Each wall is flat, endless, passes through zero and stands at right angles to its row. A trip goes straight from one point to another. Which walls does it cross, in order?

Walls:
(1): [ 17  -1 -30]
(2): [  6   6 -43]
(3): [ 25 -20 -11]
(4): [-17   5 -17]
(5): [-21  -2  -3]
Trips:
[-27  19 -20] to [16 51 14] => 1, 5, 4, 2
[-10  20 -29] to [-10   6 -24] => none
[-16  12  45] to [ 4  5 19] => 5

Walls:
(1): [  3  -1 -10   8  -7   5]
(2): [ 38   6 -38  34 -29 -18]
(3): [25  7 12 10 -4 27]
(4): [-26 -22 -30  10   0   5]
(5): [  0 -17   1   1 -22 -12]
(6): [29  8  8 14  8  5]
(7): [-25 -10 -12 -24  -2  27]
(8): [23 -6  9 39  6  4]
Trips:
[ 10  -1 -23  10 -41  -5] to [ 19  24  37  10 -32 -22] => 6, 4, 1
[  2   6 -38   2 -32 -27] to [ 10 -21 -17  20  -3  -6] => 8, 6
[ -9  21 -17  22  -4 -50] to [  3 -14  25   8 -32 -30] => 4, 1

Walls:
(1): [ -8  -7  14   1  20 -40  -4 -22  42]
(2): [  8 -13   2  10  12 -18 -27   0  21]
(3): [-17  -9  24  15 -39   1   7  32   5]
(4): [  5 -16 -39   8  11  11  19  41 -29]
(5): [-30  -4 -17 -12  15 -44 -46  -7   8]
(6): [ 16  -8   8  34   0   4  -1 -23  20]
(7): [-16  16 -10  31  23  -5 -26 -21 -36]
(8): [ 16   8 -40 -59 -17  -7  34   2 -19]
(9): [-4  7 -1 -4  4  0 15  2  8]
(10): [ 20  29 -28  22 -30  -8  15  27  -7]
Trips:
[-24  27 -13  25   2  44  -3   0  -6] to [-13 -17 -11  21   8  -1   9 -22  12] => 3, 10, 1, 2, 5, 4
[ 21  44 -22  -5  10   3  24  13 -47] to [ 13  16 -13   4  24  30  32   8  16] => 7, 6
[-18  60 -18  26 -18  16  30 -19  14] to [ -4   8  -8  18  12  26   6   1 -37] => 3, 4, 8, 6, 9
[-17 -15   3 -27  16   2 -20  -3 -38] to [  2  -2   2   2  -3 -18  -5  51 -17] => 3, 10, 2, 7

Walls:
(1): [ 14  25   5 -22 -35 -12 -49  -8  21  24 -36  -2]
(2): [  8   1 -30 -16   8  10  -8 -13 -24  -3 -12   8]
(3): [ 22  -4 -19   9  21 -19  -6   5   7 -17 -32  28]
(4): [-33 -15  24 -17   4 -14 -21  18 -19 -11  -4   8]
(5): [ -3 -14  16  13 -15   7  17  -6  -2  -1   2   4]
(6): [-24   0  10  12  31 -22  33 -11  -1   6  17  10]
(7): [ 16 -16   0  -5   0  24 -27  -5  14 -24   9  12]
(8): [-17  -2  50 -19  31  34  -4  18 -46 -12 -15 -20]
(9): [ -8   5 -35 -29 -15  -2  -5  -5  37 -18  24  10]
(10): [  1 -35  15  -6   6  20  24  23 -21   5   0 -12]
(11): [ 18  15   2  -7 -16  -8  -4 -10 -11  15  -6  27]
(12): [ 10 -22 -14  24  25  38 -25 -26 -37 -36   0  -9]
Trips:
[ 32 -26 -22  13  -2  -3 -23  17 -16  -4   4   1] to [-15   3  -7  28  -9   8 -22  -9  29  -6 -14  33] => 1, 10, 9, 5, 2
[-12   7 -17   7  19 -13  23  15  27  12 -48  10] to [  4 -21 -13  35  51  -3 -13 -18  21   6 -53 -15] => 2, 12, 7
[  2  -5 -18   9  22   6  23  19  17  29  10  14] to [ 50 -26 -14  38  -2   9 -37 -12  -5 -38  31 -11] => 7, 12, 2, 6, 5, 10
[-50   6   7 -31  -5  -8 -21 -26   4  13   1  12] to [-12  -3  44  16  49 -20  18 -13  19  -4  44 -33] => 2, 11, 1, 5, 9, 10

Walls:
(1): [-27  20  12  -6   5 -19  -3 -14  -2   2  -1 -19 -15  20  -5 -30   5 -13]
(2): [  7   8  -3 -13  -1 -32 -13   9  15   2  20  -8   2  17  25 -12 -22  -7]
(3): [  2  -3   6   7 -26  47  19 -29  -3   9  -5  19  16  -7   4  15  27   2]
(4): [  5  20  19  16   5   7   1  28  10  27 -33   4 -31 -13  10 -19   8  -3]
(5): [  0  18  16  -6  27  10 -23   6  19  11  -5   7 -12  18  29  -4   9   6]
(6): [  8   3   2   6   5   5  25 -23  -7  24   3 -45 -23 -19 -11   1  -7  -1]
(7): [ -5   6  -3 -10 -17   9   2   2 -15  -2 -21   1 -13 -16 -13  25   8 -25]
(8): [ -3  34  15  22 -10  -8 -18 -26  -2 -53 -14  16  -9 -26  -8  21 -16  18]
(9): [ 19  -2  -3   6  -5 -20  14   1 -21  34 -23   1  12 -26 -11   4   5  -3]
(10): [ -5  19  10   3   5 -14 -25 -13  15 -45   0   3  14  -5  -1  18 -13 -15]
(11): [-26   8   2  -1   6   6   6  -6 -12  17 -14   0  14  -7  -2  19 -25  51]
(12): [ -3   3  29 -14  11  23  12 -12 -12 -13   2 -11 -27 -11   8 -18 -31 -11]
Trips:
[ 31 -18   2   7 -15 -18  -8 -32 -13  34  -3  -1 -31 -17 -15   7  60   0] to [ -6   2   8  31  -7   6   7   7 -20  13 -11  16   2 -42  11   8  -5 -23] => 8, 12, 11
[  9   8  -2  11   5 -14 -31 -55 -14  -7 -34  12 -17  43   1  -9 -10  -4] to [ 20   3  -4 -13  -3 -10 -16  11  -2 -15 -16  27  -1 -31  -2 -12  14 -16] => 7, 4, 9, 12, 2, 1, 5

Walls:
(1): [ -4  11 -14 -20 -25  34  20 -48  -7 -20 -20  -1 -10 -16 -15   8 -11   1
  -6  10   1 -17  26  16]
(2): [ 19   9   3 -14  -7   4 -17  22 -19   8  10 -24 -14 -20   8  -3 -10 -10
   1 -13  -7   6   5   2]
(3): [  7  -7  15 -30  33 -11   0  -6  20  23  12 -38 -13 -34 -39  42 -29   6
  -4  -1  12  17  15 -15]
(4): [ -6  15 -22  -9 -29 -12  -7 -32 -13 -13 -20  14  20  14 -30  29 -33 -17
 -38   2   5  -5  15  -7]
(5): [  1   2   9  -5  25   1   0 -39  -2 -37 -16  49 -20  38 -15  33  15  16
  -4  14 -13 -26   2  28]
(6): [  5  -1  14   5  20  14 -10 -29  -6  10 -24  -4 -21  60   8  13  10  30
   1  -7  26 -27  41 -17]
(7): [-25 -46  -1  -8 -12  58  17 -17  11  19 -49  17  37   4 -28  12 -23  16
   1  12   6   6 -17  13]
(8): [ -3  -8  -7   1  16  23  -4  41  -7  10  -4  14 -40  -4  43 -12 -10  -2
 -34  28  23  24 -26  34]
(9): [-25 -10  14  46 -12 -24 -13  -1  11   0 -17  54   2  19  -7  17  17  16
   8 -13  -1   4 -28  16]
Trips:
[-31 -26  -2 -11  -2 -22 -14  12 -36   7 -26  -2  18 -13 -14  23 -18 -43
  23 -13  11   4 -22 -19] to [  1 -17  11   4   6 -27  10 -39   1  22 -14  25  -3  -6  13  12   6  37
  42  -4  15  14  25  34] => 2, 5, 6, 1, 4
[ -4  -5 -44  19   2 -20   1 -31  -3  -1   4   5  19  31  32   9 -10   6
  19 -14  27 -11  10  11] to [-37  17  42   5 -18   5   2  30  -1  -9 -43  12  10  21   2  31 -15  -6
 -10 -18 -21  20  16  -1] => 7, 1
[-25   6  28 -24  -4  -4  11 -11  22  10 -55  -3 -10  19   3  -1  12 -46
 -11  -5 -31  -5  27 -30] to [ 12  13  14  18  -4   7  17 -19   2  21  -9 -22 -12  -6   1  35  48  -3
  11  -1 -15 -27 -16   2] => 9, 4, 7
[  0  37 -16  -3   8   6 -58  12  -3  42   4  26  10   6  16  17 -16  18
 -15  16  35   1 -10  -4] to [-31 -47  26  28 -15  40 -32   8 -10  -7  12  10  11  12  -2   2 -10 -13
   7  20   9  -5  -6   1] => 7, 3, 2, 4, 5
[ -1 -14   6  43  36 -13  10  -7  15   5 -21  19 -32 -29  10  10   7 -43
 -11   5  19 -27  27  36] to [  9  28   4  -6   5  -5  -9   2 -45  -7  46   7  -3  34  14 -16   8 -43
  43  12  24  -6  37   9] => 3, 2, 9, 1, 8
